Each point is reached from the start by the listed moves, each made once or not at all, plus a little noise. Say if it took an odd or an even number of moves. Then give how often each move was made.
In the rows, zero is written as 128.

Moves:
(1): [175 122 134 114]
(2): [133 161 177 138]
(3): [121  71 161 142]
Start: [132 126 146 115]
Points:
[179 120 156  99] => odd (1, 0, 0)
[132 125 144 115] => even (0, 0, 0)
[170  63 185 116] => even (1, 0, 1)

Moves:
(1): [201 118 118 135 136 113 128 116 112 125 120 143]
(2): [120 171 135 137 154 146 117 150 121 135 141 126]
(3): [110 131 192 114 146 113 108 128 125 156 140 121]
(4): [105 127 154 212 148 119 136 141 123 135 114 137]
(5): [131 129 127 112 163 119 127 121 149 143 121 134]
(6): [153 118 148 138 143 170 111 126 130 121 109 159]
(7): [127 132 117 111  99 135 211 164 112 111 111 130]
(8): [153 116 109 135 118 100 108 171 140 119 102 143]
(9): [151 144 122 125 119 114 140 119 181 123 141 123]
Start: [128 147 137 126 111 142 140  95  95 122 181 131]
Points:
[155 136 117 118 135 106 120 130 128 127 147 153] => even (0, 0, 0, 0, 1, 0, 0, 1, 0)
[100 198 197 103 126 152 192 153  69 138 189 125] => odd (0, 1, 1, 0, 0, 0, 1, 0, 0)
[177 130 128 126  88 162 185 171  93  87 120 180] => odd (0, 0, 0, 0, 0, 1, 1, 1, 0)
[201 186 201 217 164  80 108 153 128 148 171 155] => even (1, 1, 1, 1, 0, 0, 0, 1, 1)
[226 146 158 206 115 153 225 120 114  97 137 182] => odd (1, 0, 0, 1, 0, 1, 1, 0, 1)

Moves:
(1): [146 125 130 143 132 143 141 139 111 129 129 142 131 116 130 128 129 141
 101 133 136]
(2): [109 160 140 131 118 133 133 141 140 126 128 107 137 148 113 118 134 118
 115 120 143]
(3): [136 118 155 126 143 129 140 117 123 120 123 110 129 123 126 125 119 121
 124 147 118]
(4): [123 144 102 173 141 135 144 125 114 124 106 135 130 113 143 164 116 150
 105 121 108]
(5): [148 141 117 122 141 107 110 136 121 133 140 132 144 155  97 144 118 115
 121 124 116]
(6): [108 126 128 123 131 143 123 119 151 123 119 144 138 117 108 125 118 129
 115 135 125]
(7): [131 128 123 127 138 139 158 125 131 127 122 138 117 133 124 122 134 131
 120 124 135]
(8): [141 123 121 145 134 129 133 139 123 134 123 140  93 120 128  95 106 122
 113 119 140]
(9): [138 117 123 126 136 127 114 106 135 137 133 121 115 113 123 134 148 122
 118 127 139]
(10): [128 124 135 129 125 120 136 115 124 147 144 119 127 117 108 122 125 120
 138 133 135]
(11): [125 119 129 148 144 140 119 119 107 108 141 126 117 128 125 139 117 124
 133 126 147]
(12): [122 155 163 123 131 134 127 110 136 122 129 148 117 142 123 116 137 114
 132 144 110]
(13): [116 121 143 154 115 130 138 125 150 115 138 144 139 150 121 117 129 133
 119 107 117]
(14): [162 118 120 115  86 146 130 101 121 130 156 100 103 145 119 108 131 121
 114 134 124]
(15): [131 134 143 129 133 155 133 119 137 141 127 134 138 131 136 124 122 113
 132 120 125]
(16): [142 118 129 139 119 130 132 142 140 125 122 129 113 126 130 170 128 133
 133 133 131]
(17): [125 128 122 152 151 145 145 136 142 141 138 136 131 136 138 131 145 142
 125 142 115]
(18): [139 147 165 115 122 125 125 143 150 116 168 121 125 127 123 117 111 165
 114 108 135]
Start: [138 125 142 139 115 145 113 112  99 160 143 124 127 142 133 114 138 163
 158 125 131]
Points:
[147 158 209 172 117 216 119 136 138 136 183 133 135 139  97 135  94 186
 112  99 173] => odd (1, 1, 0, 0, 0, 1, 0, 0, 0, 0, 1, 0, 0, 0, 1, 1, 0, 1)
[171 120 134 213  90 208 130  70  91 156 174  89  83 114  80 168 133 167
  77 133 168] => odd (1, 1, 0, 1, 0, 1, 0, 0, 1, 1, 1, 0, 0, 1, 0, 1, 0, 0)
[187 137 249 194 123 231 153  65 144 130 237 131  68 189 115  29  98 167
 112 124 118] => odd (0, 0, 1, 0, 0, 0, 0, 1, 0, 0, 1, 1, 1, 1, 1, 0, 1, 1)
[103 188 247 204 153 216 131  57 158 117 176 136 135 148  95 112 107 169
  91  98 121] => even (0, 1, 1, 1, 0, 1, 0, 0, 1, 0, 1, 1, 1, 0, 1, 0, 0, 1)
[138 179 198 161 135 215 157 101 164 143 141 178 103 135 125 152 106 204
 111 104 102] => odd (0, 0, 0, 1, 0, 1, 1, 0, 0, 0, 0, 1, 0, 0, 1, 1, 0, 1)
[205 134 224 188  87 215 142  84 186 168 231 146  52 178 122  72 144 175
 111 108 111] => odd (0, 0, 0, 0, 0, 0, 0, 1, 1, 0, 0, 1, 1, 1, 1, 1, 1, 1)
[197 119 193 182 153 221 162  54 127 172 194 147  63 182  58 101 102 104
 120 169 122] => even (0, 0, 1, 0, 1, 1, 1, 1, 0, 1, 1, 1, 0, 1, 1, 1, 1, 0)
[171 132 139 203 149 192 175 145 125 181 141 142  71 142 118 109 166 174
  88 128 168] => odd (1, 1, 0, 0, 0, 0, 1, 1, 1, 0, 0, 0, 0, 0, 0, 1, 1, 0)
[193 144 213 159  82 173 142  99 135 150 228 106 112 176  29  27  79 168
  49 106 142] => even (1, 1, 1, 0, 1, 1, 0, 1, 0, 1, 0, 0, 1, 1, 0, 0, 0, 1)
[172 152 103 211 110 209 146 134 113 160 159 128 133 178  85 178 131 187
  64 147 110] => even (1, 1, 0, 1, 1, 1, 0, 0, 0, 0, 0, 0, 0, 1, 0, 1, 1, 0)
